Every row gives one point. To make a cloud, some directions were put in groups of two or more. Within a group, all points are equally far from the middle, so they leave a hole (a ring in 2 directions, a hollow ball in 3). The other directions are filled evenly. Then the cloud was stretched, turned, moved and blurred a little. How many holes are there, and how many directions does each take, smallest first?
(in the rows, 128 means zero)

Cloud:
[[115  74]
 [130 122]
 [ 92 104]
 [ 87 162]
 [156  91]
 [122  87]
 [161 146]
 [150 129]
 [114 166]
 [101 122]
 [ 78 142]
 [142 116]
 [139  76]
 [159 139]]
Holes: 0

Cloud:
[[169  93 137]
 [139  78 150]
 [114 101 155]
 [176 126 134]
 [150 154  93]
 [147 124 161]
 [111  78 138]
 [ 84 147  95]
 [148 113  85]
 [121  87 179]
 [142  89 137]
 [180 158 115]
 [126 124 174]
 [109 108 158]
 [129  87  96]
 [163  97 108]
 [111  91 124]
 [159  83 150]
 [126 145 148]
 [116 153 159]]
Holes: 0

Cloud (30 x 4):
[[163  68 133 157]
 [135 135 116 172]
 [ 76 104 128 126]
 [105 125 110 143]
 [106 102 145 158]
 [104 111 106 152]
 [ 99 125  84 112]
 [176  92 118 157]
 [163  88 153 138]
 [125  93  94 122]
 [153 121 156 151]
 [180 135 120 161]
 [164 118 142 134]
 [116 166 125 138]
 [ 80 138  88 112]
 [ 89 124 165 157]
 [152  76 103 168]
 [139  77  97  96]
 [ 92 114 114 123]
 [155 142 152 172]
 [168 106 167 154]
 [150 127 115 190]
 [111 135  79 118]
 [108 120 109 103]
 [187  97 155 164]
 [162  87 107  99]
 [ 69 116  84 117]
 [127  91 133 158]
 [121  80 113 116]
 [153 111 112 117]]
Holes: 0

Cloud, 53 rows:
[[ 89 180 127  86 126 124]
 [109 126 139 185 147 135]
 [103 156 179 149 170 131]
 [153  81 146 124 165 135]
 [ 93 136  84 113 136 151]
 [ 71 139 111 101 125 112]
 [163 133 164  92 115 135]
 [102 160 186 150 155 139]
 [ 71 117 141 144 117 153]
 [153 150 125 167 173 112]
 [ 86 189 131  99 140 121]
 [109 120 136 115 105 177]
 [170 167 121 147 169 138]
 [168 169 171 142 126 100]
 [118 132 101 151 122 173]
 [124 109 109 100 124  83]
 [156 109 166  98 162 145]
 [148 107 107 163 151  99]
 [ 80 102 149 125 105 118]
 [ 90 162 124 136 153  84]
 [135 185 142 125 163 165]
 [ 83 124 145 148 142 172]
 [159 132  95 124 135  80]
 [157 183  96 111 152 131]
 [ 82 127 146 162 131 160]
 [166  98 144 128 109 145]
 [101 158 187 156 128 144]
 [170 144 121 157 165 150]
 [131  85 163 109 123 142]
 [148 184 134  88 119 142]
 [164  97 134 131 111 150]
 [ 72 133 128 141 102 150]
 [109 171 134 137 132  69]
 [176 137 173 147 149 118]
 [138 190 115 152 161 114]
 [100 160  84 148 136 141]
 [164 170 140  89 148 145]
 [174 166 143 137 161  96]
 [120  86 151 108 138 162]
 [144 177 122 140  78 131]
 [172  94 148 130 152 143]
 [ 92 143 180  95 111 122]
 [141 160 189 156 132 108]
 [131 145 183 124 111  83]
 [114  87 103 103 145 115]
 [116 164  95 164 102 111]
 [137 114 109 144 112  78]
 [114 171 115 109 176 157]
 [ 90 133 117 150 159  93]
 [128 197 151 147 108  94]
 [ 99 140 167 122 127 180]
 [ 76 109 115 112 129 105]
 [ 71 126 114 144 152 143]]
Holes: 2 (3, 3)

Cloud:
[[132 135 129 131 155  62 158 126]
 [135 181 139  99 111  94 113 104]
 [122 137  54 125  96 143 140 166]
 [ 89 132 121 170 146 118 183 126]
 [140  70 145  76 119 106 114 115]
 [122  64  84  89 139  91 117  98]
 [149 108  75 132 115  84 152  98]
 [ 70 127 112 137 160 128 183 142]
 [138 120  95 103  89 129  99 173]
 [109 142 154 110 161 146  92 116]
 [ 82 123 143 121 142  98 120 156]
 [186 142 137 140 124  85 114 141]
 [144 131  68 157 136 114 110 110]
 [126 172 137  91 139  68 133 106]
 [138 102 152  78  99 129 138 130]
 [156 104 116  61 113  94  86 146]
 [ 85 132 145 153 126 109 197 128]
 [192  96 131 132 114 124  96 131]
 [142  75 150 121 111 115 110 129]
 [145 147 101 165 140 125 161 118]
 [103 133 130 110  55 134 118 109]
 [125 164  96 149 113  98  83 152]
 [108  99 101 126 117 160 161  86]
 [145 149  85 121 138 101  63 147]
 [117 128 100 122 145 122  51 121]
 [141 113  56  93 138  82 147 147]
 [164 130  99 133  67 101 131 124]
 [ 84  88  91 139 111 122 117  99]
 [ 71 137 128 114 173 125 126 115]
 [161 114 170 107 110 128 139  97]
 [166 114  96 112 121 142 143 165]
 [173  95  93 117 123 131  60 106]
 [129 136  71  95  94 109 161 103]
 [ 86 135 114 107 163 107 106  85]
 [172 143 108 114  83  92 133  97]
 [ 94 103  92  77 147  90  94 124]
 [162 131 123  89 118  64 158 157]
 [140 135  66  91 122 117 165 142]
 [139  71 112 135 133 144 122 153]
 [134 115 102 135 158 136  65 103]
 [ 89  83 159 135 118 142 151 113]
 [145 128 150  66 125  83 171 129]
 [ 90 128 104 171 123 105 134 108]
 [138 162  99 131  54 138 114 124]
 [117 101 168 118 170 114 118 112]
 [128 138 104 108  56 124 159 151]
 [183  90  83 125 119 143 126 127]
 [ 97 123 133 137 174 138 111  98]
 [140  91 168 126 133 143 107 108]
 [155  96 164 103 169 130 117  80]
 [114 182 150 107 103 120 102 122]
 [156  79 157 113 149 146 115 116]
 [127  71 127 111 146 143 138  81]
 [174 161  94 123 130  85  74 135]
 [128 103 156 138  72 122 131 144]
 [184 105 125 125 100  75 134 131]
 [156 130 119 154  83 114 176 146]
 [162  86 139 122  99 131 108 145]
 [ 75 141 109  93 100  89 103 118]
 [131 118 159 106 125 114 118  71]
 [163 112 112  64 146 130  89 147]
 [113 142 175 143  91 122 137 112]
 [140 117  98 172 150 110 145 125]
 [132 148 122  91 104 125 118  75]
 [141 145  62 149  91 152  93 134]
 [ 94 102  78  92 150 134  92 128]
 [114 116 174 144  76 131 146 140]
 [121 129 169 148  98  98 141 137]
 [121  97  81 111 107  74 115 101]
 [115 106 181 118 146 135 130 123]
 [113 128 122 121 111 111 154  71]
 [130 118 139 111  56 134 133 120]
 [117 109 155  94 183 133 144 114]
 [ 64  88  97 110 106 133 122 109]
 [125 115 100 156 157 145 155 164]
 [184  85 124  91 144 122 107 152]
 [144 117 110 141 182 139 103 103]
 [ 86 114  81  96 152 127  95  93]
 [ 97 146 131 138 122  93  82 127]
 [131 118  64 110 121  96 168 156]
 [116 110 103 105 173 125  98 155]
 [134  78  98  77 153 147 142 108]
 [ 82 150  64 148 118 106 103 143]
 [149  63 121  97 128 112  87  97]
 [153 150 106  62  90  94 111 137]]
Holes: 2 (3, 4)

Cloud:
[[137  88 187 127 120 135  69 111 144]
 [108 142 182 113  99 119  79 147  98]
 [ 91  90 126  85  92 189 126 142  74]
 [123 147  56 117 123  79 122 120  91]
 [110 131 109 105 111 133 130 115 118]
 [141 119 134 114  96 141  78 105 103]
 [177  81 147 197 125 136 115 109  99]
 [164 133 142 109  95 143 157  69 154]
 [148 160 121 160  74 142 149  95 100]
 [157  67 135  72 113  94 128 153  98]
 [139 135 182 127 137  94 145  82  61]
 [157 122 137 111 128 142 110 128 135]
 [101 115 107 137  89 164  93 151  79]
 [143 176 130 106 120 132  73 128  94]
 [102 110 160 155 171 140  91 117 112]
 [133  74 105 101 103 113 116 145 146]
 [ 79 108 138 140 127 132 154 140  84]
 [117 100 210 153 113 125 120 120  90]
 [121 173 113  99 147 112 139 100 190]
 [151  91 167  76 139 118 134 135 145]
 [141 125 138 176  75 118 142 112 135]
 [119 113 163  93 121 177 120  93 109]
 [144 114 148 115 141  95 167 100 150]
 [170 155 136 105 106 128  97 127 120]
 [156 102  99 174 132 127 110 127 152]
 [117 134 100  67 182 114 133 156 113]
 [114 159 121 134 129 140 116 149  69]
 [110 137 134 103 140 125 140 106 117]
 [123 144 146 132  82 122 126 122 163]
 [131  98 157 137 157  87  89  94 106]
 [131  98 172 191  98 126 122 135 121]
 [118  67 173  92 146 138 150 152 153]
 [111 107 159 155 132 147  66 127 115]
 [115  84  82 118 114 117 140 123 145]
 [164 160 107 121 119 100 127 113  81]
 [156  87  87 148  95 121 102 126 153]
 [168 108  95 138 123 100 102 140 130]
 [ 87 100 148 128 134  87 134 142 108]
 [106 120 181 193 154 123 181 156 143]
 [120 175 143 114 155 113 112 137  88]
 [129 144 146 140 114 143 112 127 130]
 [117 155 122 126 125  80  64 143  88]
 [143 111 160  67 138 143  80  78 124]
 [173  80  95  87 146 127  87 119 130]
 [127 121 108 181  67 153  98 119  85]
 [131 149 100 107 128 132 114 151 154]
 [101  89 167 183 145 143 153 140 136]
 [135  96 144 141 183  93  90 121  76]
 [161  93 110  99  81  93 139 151 123]
 [134 139 149 123 160  88 173 143 147]
 [ 95  69 102 142 145  98 113 169  83]
 [ 82  99 129  57 147 118 142 110 104]
 [144 129 168 159  99 161 119 161 106]
 [181 112 115 108 104 125 157 147 113]
 [ 90 116 159 128 107 132 131 152  84]
 [119 163 191 143 140 110  84 141 129]
 [109  74 113  86  90 167 146 143 108]
 [142  81 140  95 114 113 103 133 104]
 [114  88 170 158  81 170 139 129 180]
 [132  47  86 119  95 113 129 162 118]
 [161 101 121 105 102 146 117 154 160]
 [122  94 185 184 117 108 108 120  82]
 [104 137 164 104 130 136 189 130 130]
 [136 110 162 141  63 120 119  71 152]
 [ 60 154 114 141 168 131  80 172 116]
 [129 135 173 141 138 144 108 105 144]
 [160  55 129 105 110 140 145 126 127]
 [117  81 152  92 146  92 148 151 101]
 [163 134 145  68  99 109 117 102 143]
 [129 137 122  70  89 127  98 112 127]
 [193 141 159 145  93 154 130 127 134]
 [115 118 123  76 172 107 128 128  99]
 [127 125 139 111 113 110 118  58  82]
 [ 81  90 125  89 126 120 120 144 179]
 [152  73 198 132 115 119 131 107 103]
 [116 176 129 141 130 139 113  97  98]
 [115 147 134 131 139 160 165 114 172]
 [153 116 117 104  64 173 152 129 104]
 [108 142 128 159 121 116 149 173 146]
 [141  77 152 151 112 130  82 155 120]
 [163 134 157 132 129 140 181 154 101]
 [111 110 171 109 144 144 156 124 105]
 [115 151  71  79  82 129 122 157 132]
 [121  69 112  80 158  96 165  87 117]
 [104 105 141 162 135 130 125 141 117]
 [136  73 172 108 128 119 173 157 126]
 [ 65 135 127 102 178 111 105 144 159]
 [133  78 175 127  87 165 155 124 116]]
Holes: 0

Cloud, 104 rows:
[[157 137  82 127 145 111 147 189 137]
 [111  90  72 109 170 153 173 144 141]
 [ 73 109  93  83 157 158 138 150 126]
 [138 129  97 144 134 142 171 114 135]
 [128  86  84  70 166 196 146 175 140]
 [183 136  90 142 155 138  80 103 128]
 [130 116 198 126 165 105  77 145  80]
 [128 175  91 191 118 136 154 166  65]
 [140  84 101 131 112 165 128 127 176]
 [177 113 106 110 110 112  96 139  96]
 [130 166 100 121 123 135  97 134  81]
 [150 145 118 196 131 146  84  72 128]
 [143  84 109  84 176 195 146 168 147]
 [137  98 140 149 173 140  72 134 121]
 [ 68 144  98 117 177 139 129 117 124]
 [ 95 152 111 132 141 134 139 119  70]
 [143 128 137 121 176 122 146 152 159]
 [121 159 161 129 123  79  94  95 133]
 [116 123 117 167 108 143 134 130  95]
 [171  93 110 152 162 143  86 111 104]
 [157 118 105 133 172 154  67 155 136]
 [136 141 115 183 120 108 120 154 126]
 [133 154 108 155 167 135 134 154  50]
 [114 150 103  90 114 110 106 136 113]
 [152  94 157 152  92  95 141 142 110]
 [171 151  82 126 170  88 117 106  98]
 [ 87 188 129 138 145  99 142 147  77]
 [162 144  43 118 197 154 113 100 113]
 [198 117 108  75 135 110 129 139  93]
 [125 128 148 157 176 135 148 126 123]
 [ 83 123 141  88 121 136  78 134 127]
 [132 136  93  80 143 177 104 134 126]
 [133 120 108 117 129 110 145 173  99]
 [147 134 162 181 134 155 105 116 108]
 [174  99  88 134 142 101 124 117 104]
 [128 175 125 114 143 119  92  86 153]
 [142  99  99  68 153 153 142 156 123]
 [141 175 122 164 135 112 125 106  61]
 [118 139 102 189 117 136  75 134 111]
 [ 59 113 127 118 141 150 100 142 125]
 [145 137 132  80 150 153 125  97 168]
 [ 99 119 148  82 125 150 122 140 119]
 [169 137 133 132 145 112  78 153  41]
 [170 137 139 168 110 120  97 125  76]
 [132  95 113 144 171 133  78  77 138]
 [156 149 148 118 134 156  58 115 119]
 [160  95 140 141 148 125  95 190 122]
 [152 151  78 138 109  97 144 149 141]
 [ 75 118 118 127 101 145 164 143 109]
 [137 168 165 150 152 118  98 134 116]
 [121 122 141 134 143 174  64 161 128]
 [156 106 115  66 110 126 131 103 130]
 [106 150 145 189 103 103 133 161 129]
 [ 67 108 132 117 126 175  99 151 113]
 [139 160 122 108  94  99 120 153  84]
 [145 115 104 109 145 193  60 153 122]
 [ 82 101 113 143 165 126 107 156 108]
 [151 141  80 149 110 112  76 142 152]
 [136 130 143 126 180 157 122 132 109]
 [138  98 151 152 138 135 101 206 141]
 [ 96 144 140 120 118 177 110 161 119]
 [118 121 104 160 186 123 149 101 104]
 [116 130 110 128 175  90 117 111  92]
 [169  80  61  95 101 153 128 113 136]
 [122  75 133 135  89 128 148 124 101]
 [119 196 106 103 117  99 156 137 109]
 [145 133 182 104 117 151 101 128 110]
 [135 143 102 176 110 104 129 121 147]
 [ 91 134 127 119 119  86 159 152  93]
 [113 124  84 122 179 168 122 171  78]
 [136 171  95 160 128 149  66 153  81]
 [ 82 101 127 134 149 147 153 159  86]
 [114  95 157 181 108  95 120 163 124]
 [169 108  99 124 113 163 140 111 125]
 [126 168 124  95 128 136 167 165  96]
 [149 158 126 153 109 132 147 148 149]
 [167  99  96  53 129 144 127 122 114]
 [153  90  85  89  96 151  94  96 151]
 [ 89 142 146 143 143 154 122 134 125]
 [136 104  91 145 114 179  91 135  76]
 [ 97 147 125 124 133 109 100 109 134]
 [161 127  95  83 157 131 132 178 111]
 [117 107 114 149 116 120 101 130  98]
 [180 103 151 178 165  89  64 132  98]
 [104 167 131 144 117  99 154 151  79]
 [130 115 159 153 133 117 123 191 136]
 [189 106  97 103 100 156 138 166 120]
 [123  65 111 141 152 136 140 128 128]
 [102 134  99 123 152 111 125 188  86]
 [ 78 107 134 167 147 109  66 147 121]
 [144 120  92 102 134 117 157 157 140]
 [155 150  98 136 119 105 133 162  96]
 [141  93 121 130 125 130  98 150 106]
 [169  94 104 118 133 196 141 151 124]
 [109 122 170  91  99 113  85 157 127]
 [124  80 114 134  99 153 124 153 128]
 [143 110 141 115 116 139 142 175  93]
 [111  82 157 165 141 149 124 183 121]
 [104  94 117  84 142 140 135 191 129]
 [120 131 161 132 115 156 115 140 140]
 [188  63 110 107 133 118 147 151 105]
 [111 149 108 139 169  67 109 113  80]
 [163 147 141 143 101 145 137 164 146]
 [154 102 133  96 104  96  91 122  99]]
Holes: 0

Cloud, 103 rows:
[[188  99  84 109 128 158 130 112 116]
 [130  89  96 129  82  87 145 134  79]
 [138  97 178 103 163 126  93 111  92]
 [161  99 106 126  68  89 126 116 122]
 [101 171  87 108 131 107  86 131 112]
 [122 156 115 134 185 118 128 114  86]
 [163 149 101 113 189 146  73 143 105]
 [ 60 138 133 141 114  82 133 148 104]
 [108 147 116 136 159 152  86  77 130]
 [138 148  69 104 159 138 150 151 140]
 [149 132 140 169 159 127 108 104 173]
 [119 110 127 153  91  96  81  94 118]
 [123 110  79 136 144 130 172 134 106]
 [112 121 137 168 114 119  96 135 183]
 [159 109  94 140  71 133 132 119 125]
 [125 126 142  75  98 114 115  86 114]
 [ 66 111 143 135 116  81 131 127  76]
 [117  88 149 173 127 140 122 137 143]
 [165 149 116 104 124 147 119 104 173]
 [158  81 104 126  81 111 111 129 106]
 [168 117 163 145  91 150 153 157 138]
 [124 132 143 147 134 103 148  75  97]
 [150  87 126 141 111  72 159  93 109]
 [148 159 135 100 129 132 150 128  80]
 [ 92 179 115 176  91 168 118 133 190]
 [136 126 104 144 173  92 147  95 110]
 [ 92 135 152 173 118 129 109 169 148]
 [131 114 105  98 164 116 128  79 145]
 [140 111 104  94  90 162 165 107  89]
 [107 146  75 135 159 137 117  96 147]
 [121  71 138 129  42 116 143  93 117]
 [146 180 133 114 174 103  87 138  77]
 [103 147 130 131 136 121  76 153 171]
 [144 139 181 120 116 111  94 153 139]
 [120 101 138 115  92 126 173  69 115]
 [147 159 108  89 109 131 148 117 130]
 [160 155 131 125 139 113 164 134 153]
 [116 138 130 129 175 106  61 129 160]
 [155 120 113 165 134 105 137 151  89]
 [104 154 131 173  89 122 147 150  92]
 [129  94 142 169 140 108  94 130 122]
 [115 110 123 114 166 120  71 110 124]
 [129 111  82 113 168 167 113 116 121]
 [135  95 116 135  49 110 139 100 112]
 [147 149 117  77 135 117 149 133 137]
 [ 97 136 148 161  97 129 122 177  89]
 [ 91 160 164 124 176 134 120 118 126]
 [ 94 136  96  93 121 141 120 152 105]
 [121 150  93 182 144 142 102 134 182]
 [100 106 170 109 166 110 123 139 102]
 [130 106  80  84 155 139 129 128  82]
 [141 131 109 121  60 148 166 119 141]
 [148 144  75  89 138 140 137 136 104]
 [112 138 108 120  76  72 118 127  86]
 [ 88 143 130 185 124 108 140 127 111]
 [167  99 155 129 123  95  77 121 113]
 [147 116 128  89  91 168 139  93 122]
 [126 142 134 149  66 128 125  73 172]
 [125 159 126 142 166 183 130 165 129]
 [169 144 157 104 183 113  72 113 156]
 [136 151 133 114 187 152 140 167 134]
 [133 152 153 110 158 133  78  87 163]
 [151  79 115  87 104 105 105 119  88]
 [105 118 163 163  75 107  84  83 129]
 [158 173 163 123 154 122 127 111 146]
 [109 155  84 118 119 174 127 125 120]
 [141 158 174  94 126 141 126 129  84]
 [139 134 113 107 161 163  83 158  99]
 [110 120 150 131 148 144 102 189 129]
 [ 98 105 125 177  94 134 102 102 129]
 [ 81 168 128 181 103 108 149 154 130]
 [137 101 105 133  60 106 122 122 107]
 [126 105 194 141  85 120 107 127 135]
 [126 159 137 178 114 151 122 163 180]
 [156 104 118 103 200 127 135 128  66]
 [139 145 122 148 174 107 129  95  92]
 [105  99 114 126  65 100 117 112  85]
 [148 130 114 117 105 105 158  77  99]
 [ 92 106 116 167  71 123 113  85 121]
 [ 96 170  92 168  71 113 105 147 160]
 [ 72 142 149 151  99 120  83 128 172]
 [189 125 122  75 160 123 150 151  77]
 [155  94 170 114  89 130  98 140 133]
 [155 113 101 126  87 130 140  83 122]
 [140  94 172 101 123  64 131 121  96]
 [132  71 147 109 127 119  86 108 118]
 [137 113 139 119 120 120 165  82  80]
 [179 157 149  99 153 159 102 144 131]
 [131 129 115 102  75 112 112 155 129]
 [138 184 140 163 101 159 116 122 122]
 [137 162 117 121 211  86  88 134  82]
 [130 132 135 125 177 125 156 123 138]
 [119 129 171 137 160  87  70 110 127]
 [132 133 138 132 203  94  62 127 121]
 [135 155 149 163  82 124 100 150 180]
 [ 96 151 108 152 137 175 116 113 176]
 [122 104 195 111 101 135  95 123 127]
 [ 84 158 112 180  89 146 116 127 192]
 [129  71 135  91  75 120 115 112  85]
 [ 75 120 129 116 138  94 132 146  79]
 [129 126 191 148  73 119 118 140 138]
 [165 100 129  68 119 115 109 125 134]
 [140 136 113 127 107 141 175 138  82]]
Holes: 3 (2, 2, 3)

Cloud (106 x 9):
[[102 136 138  98 108 170 160  34 118]
 [135 142 150  96 156 105  88 160 129]
 [118 132 116  97  89  78 128 138 107]
 [ 99 184 132  93 136 147 141  67 163]
 [151 122 162 139 155 156  99 185 104]
 [ 61 135 125 131 128  85 144  90 156]
 [131  89 107  77 112 161 108 122 138]
 [119 102 105 147 161  74 124 136  88]
 [161 165 150 147 176 153 117 133 136]
 [138 132  81  94 102 117 140 114 108]
 [146 116  86  97 151 147 157  90 149]
 [175 164 126 112  86 164 128  59 177]
 [ 90 166 119  72  96 136 129  35 119]
 [155  97  94 124 127 118 133 154 112]
 [ 67 116 138  97 122  95 132 147 128]
 [142 106 137 116 129 106 148 135 146]
 [207 128 109 136 105 161 107 119 119]
 [ 76  93 142  54 159 101 140  87 133]
 [124 102  81 144 100 129 114 127 124]
 [131 190 110 148  85 130 147  80 167]
 [159 188 106 139 134 152 157  78 176]
 [130 142  94 112 100  87 123  85 126]
 [131  89 152 109 123 122  98 145 112]
 [117 110 146 149  97 143 136 130  99]
 [151 163 108 162 179 131 114 144 130]
 [100  77 118 164 156 135 129 133 126]
 [150 185 104 120 135 163 107 143 147]
 [140  96 154 140 148  63 136  69 127]
 [186 178 111 140 121 159 145  65 165]
 [191 122 131 169 155  74 125 141 128]
 [149 153 107  86 110 116 122 108 155]
 [146 141 110 122 103  93 114  76 167]
 [ 86 139 126 101 134 131 165 145 148]
 [140 131 108 130 160 104 102  83 126]
 [ 98 116 146  79 146 111 107  97 154]
 [156 186 123 122  87 174 152  61 153]
 [118  75 116 129 198  81 131 143 110]
 [143  84 154 122 179 115 122 118 160]
 [174 158 121 118 131 166 104 128 117]
 [144 104 164 143 161  84  97 107 156]
 [180 164 132 125 162 156 114 117 140]
 [108 151  91 124 138 146 129  78 192]
 [155 161 121 145  94 183 116  99 164]
 [170 162 126 164 122 162 134  94 134]
 [181 137 127 127 150  97 140  68 113]
 [ 96 135 113 116 180 137 135  87 111]
 [149 153 109  96  92 121  99 101 127]
 [201 132 138 112 157 165 143 108 144]
 [189 116 154 149 134 119  94 107 120]
 [138 132  95 135 138 104 139  87 182]
 [147 108 150 106 116 122 115  98 117]
 [128 115 159 117 110 125 140 139 124]
 [213 118 116 141 142 153  92 165 142]
 [109 167 132 118 117 147 138  50 145]
 [121 101 127 145 153  94 117 170 168]
 [164 143 109 173 138  64  96 163 130]
 [137 121 129 109 156  81 108 110 127]
 [158 171  87  97 118 146 130 108 137]
 [174 117  94 156 118 119 122 136 161]
 [111  65 153 113 181  99 148 121 127]
 [120 106  81 124  94 136 135  80 160]
 [ 66  63  95 103 144 122 157 102 150]
 [161 160 137 115 135 174 126 113 130]
 [114 165 121 147 128 121 130  88 120]
 [101 138 159 129 177 126 157 111 134]
 [133 151 148 115 168 135 122  89  94]
 [114  95 118 163 121  94 145  90 134]
 [146 155 117 103 127 160  78 141 158]
 [152  97 116  87 120 138 154 100 143]
 [ 86 126  77 101 114 130 124  89 144]
 [114  75 114 127 139 129 172 121 141]
 [122  81 129 104 114 106 164  92 126]
 [121  70 140 143 124 104 113 158 118]
 [ 83 112 172 108 146  73 139  88 132]
 [170  94 136 180 125  89 122 151 112]
 [226 150 109 153  99 141 141  84 167]
 [125 128 139 160 177  74 153 132 127]
 [ 94 125 171 119 149 102  88 148 113]
 [ 98  74  95 131 124 145 149 127 138]
 [140 124 157 164 141 159 124  78 144]
 [ 91  94 142 136  83  97 111 139 115]
 [156 127 119 109 121 169 117  79 192]
 [154 113 141 113 107 144 110  77 154]
 [137  90 151 100 101 131 163 101 130]
 [150  93 153 107 161 116 148 145 107]
 [113 128 120  98 113  79 135  40 157]
 [131 107 178 143 137  90 142 103 108]
 [149 173 119 152 130 148 138 113 130]
 [150 121 158 122 175  74 141 141 104]
 [165 151 152 129 143  91 115  59 138]
 [121 126 111 118 116 187 144  58 151]
 [111 130 120 139 151  93 177  89 118]
 [177 138 121 186 137 166 141  82 157]
 [143  58 131 121 157 113 118 111 112]
 [166 163 109 158 114 148 169  79 138]
 [140 155 150  97 134 164 126 121 127]
 [130 182 160 122 165 133 153  88 137]
 [ 95  71 151 117 176  81 133 122 129]
 [ 71 118 163  93 114  98 107 131  94]
 [141 123  89 139 130 119 102 107 146]
 [139 180 122 114  98 186 163  79 173]
 [107  69 151  96 149 123 157 108 141]
 [121 137 145 114 150 138 112  81  84]
 [177 129 125 110 130 171 119 108 118]
 [109 152 107 116  77 160 111  78 115]
 [150 105 101 162 124 104 138  87 132]]
Holes: 1 (3)
